Each row of a before or after table is a point. The points were changed in one or more steps. Then noise was added and the rows were shuffled. The steps act on columns, c1 being the first. What was done? A step turns or swaps two columns, mirrors them in a line or flattens them onto one, adds a multiple of one to another, or multiplies or shifts one. Angles are multiples of 10 degrees, from the lower column toward the higher: turns from -170 to 170, lines from 10 to 170 but not 90. Use the fewest steps. Two steps may share a column if one is a turn and the other turns, adds or multiplies; they go together, in the order done. Otherwise the lowest column goes first.
In the rows, 128 means zero.

Before:
[[123 152 144]
 [144 125 178]
 [142  91 102]
 [133 150 144]
 [149  74 168]
 [179 104 127]
 [ 44 162 151]
 [ 53 150  67]
 [109  88 123]]
After, 9 rows:
[[141 123 176]
 [ 53 176 149]
 [137  89 100]
 [139  68 169]
 [173  94 123]
 [128 153 145]
 [105  93 123]
 [137 149 147]
 [ 59 163  65]]
Steps: turn c1 and c2 by -10 degrees

Before, 10 rows:
[[114 101 154  91 148  88]
 [115 119 115 113 142  90]
 [116 142 133 139 157  92]
 [134 112 110 164  94 166]
 [155 119  79  97 115 177]
 [ 95  93 163 113 106 109]
 [ 98 146 104 102 165  98]
 [ 97 134 164 108 151 107]
 [ 83 112 152 114 103 114]
 [133 150 120  98  84 130]]
After (10 x 6):
[[144 113 110 164  44 166]
 [195 119  77  96  97 177]
 [141 149 121  98  18 129]
 [ 94 102 153  89 178  89]
 [ 96 121 116 112 163  89]
 [ 98 142 132 140 200  91]
 [ 51 144 105 103 221  98]
 [ 50 134 165 109 185 106]
 [ 17 112 151 114  65 114]
 [ 45  91 163 115  73 110]]
Steps: multiply c1 by 2.5; multiply c5 by 2.5

Before, 8 rows:
[[148 133 108  97 147 118  66 134 120]
 [178 165 169  96  89 149  95  30 125]
 [150 113 100 156 125 175 113 180 142]
 [111 146  89 141 167 150 181 136 144]
 [105 139 115 104 148 145  88  97  60]
 [175 196 167 146 157 169 133 183 148]
 [119  74  61 115 138  92 167 122  70]
 [178 214 118  88  82 135 120 173 145]]
After, 8 rows:
[[178 101 170  99  29 161  96 125  29]
 [111 102  90 141 108 144 183 143 137]
 [118 173  63 115  77  80 167  71 121]
 [107 107 115 104  88 137  89  60  96]
 [149  85  98 158  66 104 113 141 180]
 [178 108 118  88  21 212 119 146 174]
 [148 137 106  98  89 134  66 120 135]
 [174  75 167 145  96 188 135 146 183]]
Steps: turn c2 and c6 by 100 degrees; shift c5 by -60; swap c8 and c9

Before, 13 rows:
[[113 159 142 116 112 108 128 145  68 139 106]
 [132 141 146 117  99 136 122 113 151 160 138]
 [143 131 126 133 132 128 119 110 126 117 101]
 [103 147 121 123 134 109 133 148 145 147 143]
 [156 105 147 118 127 115 107 144 131 155 138]
 [104 132  99 139 105 108 138 157 139 120 121]
 [113 139 125 132 115 107 119 113 108 141 153]
 [156 126 135 162 111 116 133 147 133 133 132]
 [147 145 108 121 126  85 152 151 104 127 106]
 [126 144 117 113 121 129 109 137  94 134 137]
 [142  98 148 116 114 115 150 172 133 128 130]
 [122  79 119 105 141 141 110 137 100 175 138]
 [123 144 145 122 112 144 147 146 142 139 143]]
After, 13 rows:
[[105 130  98 139 153 138 139 156 139 126 120]
 [143 118 126 133 129 159 120 110 126 123 102]
 [156 188 148 118  94 145 107 145 132 138 137]
 [147  84 107 122 156 114 152 150 104 126 107]
 [113  56 142 117 188 138 128 146  68 133 105]
 [156 142 135 163 140 146 134 148 133 131 132]
 [123  94 144 122 166 175 147 146 142 133 143]
 [131 109 147 118 173 167 123 113 152 141 138]
 [104  77 121 123 151 139 133 148 146 137 143]
 [113 106 125 132 156 137 120 113 108 132 152]
 [143 212 148 116  94 145 151 171 133 127 129]
 [125  90 118 113 159 159 109 137  94 130 137]
 [122 249 119 105  43 171 110 138 100 146 138]]
Steps: multiply c2 by 3; turn c2 and c5 by 150 degrees; shift c6 by 30; multiply c10 by 0.4

Before:
[[150 121 130  80 133  87 169 114 141 158 158 127 112 139]
 [140 125 156 125 159 105 108 160 125 165 127  85  84 100]
 [147 125 168 180  88  91 184 168 182 134  40  99 157 130]
 [153  98 109  89 151  99 157 208 119 131 156  78  83  71]
 [110 179 117 111 149  73 127 170  93 163 168  77 137  88]
 [209 166  71  85 129 191  68 133 154  96 118 155 171 185]
 [221 152 129  71  93 166 110 153 155 120  51 160 154 100]
 [146 112 117 124 122  68 112 169  77 166 184 131 123 111]
 [129 100  60  80 137  76 119 146 140 219 157 141 130 135]
 [153  73 105 120 130 120 151 123 139 170 137 114 150  66]
 [134 155 129 198  49  89 153 132 193 122  55 114 114  94]
 [174 158 110  81  92 189  74 158 199 140 163 169 171 158]]
After (12 x 14):
[[219 197 133 141  98 125 115 154 155 125 197 163 160 104]
 [152 161 128  82 133 125 171 114 139 158 107 134 115 131]
 [172 146 111  63  91 136  78 158 199 133 129 172 170 164]
 [155 157 110 149 126 112 149 125 136 168  83 109 144  65]
 [130 167  57 101 138 127 118 149 142 224  89 144 133 125]
 [133  85 131 195  47 121 152 130 202 121 190 120 112  87]
 [154 165 111 104 149 119 159 206 116 136  87  79  78  66]
 [208 156  69  95 130 144  71 130 157  99 168 153 170 195]
 [138 126 160 127 160 131 102 159 124 165 130  81  83  98]
 [108 112 116  66 149 124 125 169  89 165 144  77 137  83]
 [147 118 171 218  92 132 185 168 179 133 180  99 156 127]
 [145 112 115  98 122 128 109 169  79 166  81 129 123 102]]
Steps: turn c2 and c11 by 130 degrees; turn c2 and c4 by 60 degrees; flatten c6 and c14 onto the line at 80 degrees

Before, 14 rows:
[[135 147  98  98 113 160 137 117  47  88 171  76 128 153 125 142  90 159
   99 128]
 [147 104 171 187  84  83 174  87 104 154 111 141 141 122  95 152 176  79
   88  95]
 [154 201 182 103 177 122 121 123  96 103 108  98 131 104 106 149 119  98
  146  93]
 [118 137 145 181 165 153  83 184 140 150 151 161  65 149  98 127 107 149
  142 143]
 [185 110  91  86 153 142 120 155 115 114 155 155 159 152  76  62  98 116
  151 167]
 [ 84  90 183 125 111  79 116 145 153 107 148  65  72 105  69  72 133  95
  129  86]
 [109  98 105 142 181 100  70 118  98  59  87 158 150 102 174 126 184 112
  137  82]
 [ 82 191 151 166 194  57 114 177  78 115  68 120 108  74  64 167 136  98
   48 175]
 [ 91 162 102 181  89 112  98 135  80 103 146 144 151 117  74  86  94  73
  112 155]
 [174  98 165  97 121 156 162  71  92  55 157 109  73 136 154 107 110  93
   79 161]
 [ 85 192 117 145 189  49 154 151  66 156  76 168  80 125  86 130 140 115
  135 179]
 [157 173  94 153 157 153 161 119  61  81  74 159  55 132 161  94 157  77
   87  85]
 [182 146 120  91 138 151  68 140 110 120 104 163  54 173 174 110 134 132
   94 139]
 [ 84 116  93 187 111  95  83 143 122 108  80  68 164 136 119 132 122 182
  136 168]]
After (14 x 20):
[[136 146  97  99 115 159 113 118  46  66 105  75 127 155 125 126 109 123
  101 128]
 [ 82 193 150 166 196  57 107 177  78 185 104 119 111  73  62  90 156  95
   46 175]
 [182 147 119  90 137 150 180 140 108 147 106 164  53 174 175  94 156 127
   96 139]
 [112  98 105 144 184 101 169 118  98 140  73 159 150 102 175  88 206  74
  137  79]
 [ 84  91 181 122 111  78 180 143 152 111 142  64  72 105  69 154 152  93
  127  89]
 [119 140 144 180 167 153 155 183 140 108 143 162  65 149  99  94 125 159
  142 145]
 [185 111  93  87 152 141 183 154 115 104 139 153 157 151  76 163 119 109
  151 165]
 [153 201 181 101 178 122 118 125  94 143 118 100 134 105 104 111 137  87
  149  92]
 [174  99 167  99 123 155 124  69  89  89 113 111  72 134 152 169 128  54
   77 162]
 [158 170  94 156 159 155 131 118  61 171  97 161  54 133 160 176 177  59
   87  89]
 [144 104 170 192  83  85  81  90 102 167 163 142 141 122  97 149 196 108
   90  98]
 [ 84 194 115 147 189  47 109 150  66 183 131 169  79 128  84 149 160 135
  135 178]
 [ 89 164 103 183  92 113 179 135  79 120 153 147 155 116  74 133 115  71
  112 152]
 [ 86 117  91 185 113  93 155 140 124 143  62  67 164 138 120  94 142 156
  136 166]]
Steps: turn c7 and c16 by 130 degrees; turn c10 and c18 by 40 degrees; turn c10 and c11 by 60 degrees; shift c17 by 20

Before:
[[142 172 132  95 177 169 167 130 146 174 129 141 128 149 119  92 123  92
  105 160  82 107 134  68  97 169 155  61  88 172 123 153]
 [ 96 110  88 169 160 118 105 106 191 142  99  96  73 147 178  98 157 121
  128 208 117 123  93 109 122 127 110 100 120 127 115 139]
 [ 79 179 103 168 101 164 131 196 218 174 102 159  79 104  80 156 171 140
  130 106 113  65  95  50 202 179 142 123 103 130  92 137]
 [109  84  77 176 119 128 123 153 218 184 162  90  70  88 157  86  87 115
  215 130  77 114 100  45  96 194  62 165 141 127 164 135]
 [154 199  89 117 126 107  77 162 162 121  64 138 181  61 178 100 142 100
  145 127 115 127  93 109  93 166 131 152 182 148 180 135]
 [143  86 145 148  69 118 157 147 133 100 167 126 163  68 177 147 104 139
  220 158  94 136 148 146 181 116 121 111 134  95 137 117]
 [151 131 117  65 167 162 150 141 145  84  61 145 141 125 149 135 186 123
  200 186 166  69 182  64  90  89 180 119 125 130 136 191]
 [149 113 128 106 166 115  69 106 183 162 146 182  84 145 147 149  80  83
  163 151  58 166 199  78 132 105 147 134 149 134 116 172]
 [133 156  99 113 135  85  82 123 136  70 125 127 100 159  90 138 128  78
  215 185 130 153 179 144 122 110  66 167 115 143 119 119]
 [109 104 116  67 106  75 100 133 179 127  75  98 135  95 107 106  79 131
  142 113  94  77 161  62 170 129 160 141 142 153 186 148]]
After (10 x 32):
[[151 113 129 106 167  55 146 107 174 163 145 183  83 145  68 166 133  83
  161 152  60 167 199  78  81 107 146 135 151 134 117 171]
 [140  84 146 148  68  58 176 145 147 103 168 128 162  66 156 121 179 139
  222 157  94 133 146 147 105 117 122 113 135  95 137 117]
 [151 129 118  68 168 103 149 142 143  81  63 145 142 126 149 138  90 125
  201 186 165  68 182  66 187  91 180 120 124 131 134 190]
 [135 156  96 112 136  23  92 124 141  68 128 127 100 161  83 131 121  76
  219 184 130 153 181 145 128 110  67 165 115 141 120 120]
 [ 94 111  85 170 162  61 178 107 135 140  97  97  76 146 107 195 120 122
  128 207 118 124  96 111 156 128 109 101 120 129 116 138]
 [110 104 117  70 105  11 107 132 133 126  77  96 137  93  98 186 170 130
  145 114  97  75 163  62  81 130 159 142 140 154 184 147]
 [ 79 179 103 167  99 104  82 195 196 176 103 157  77 103 128 192 201 138
  130 107 113  65  97  53 171 182 141 125 103 130  92 135]
 [155 201  89 116 128  47 179 165 119 123  62 135 180  62  77 172  96 102
  145 127 118 128  92 107 141 163 131 153 181 149 181 135]
 [141 173 132  96 174 107 116 129 104 172 126 141 133 148 168 160  99  93
  104 157  83 108 135  68 123 168 155  62  86 169 122 151]
 [109  84  79 175 117  68 154 150 136 182 164  91  67  85 124 227  95 116
  214 129  78 115 101  44  88 194  60 165 142 128 164 134]]
Steps: shift c6 by -60; swap c7 and c15; mirror c9 and c16 in the line at 30 degrees; swap c17 and c25
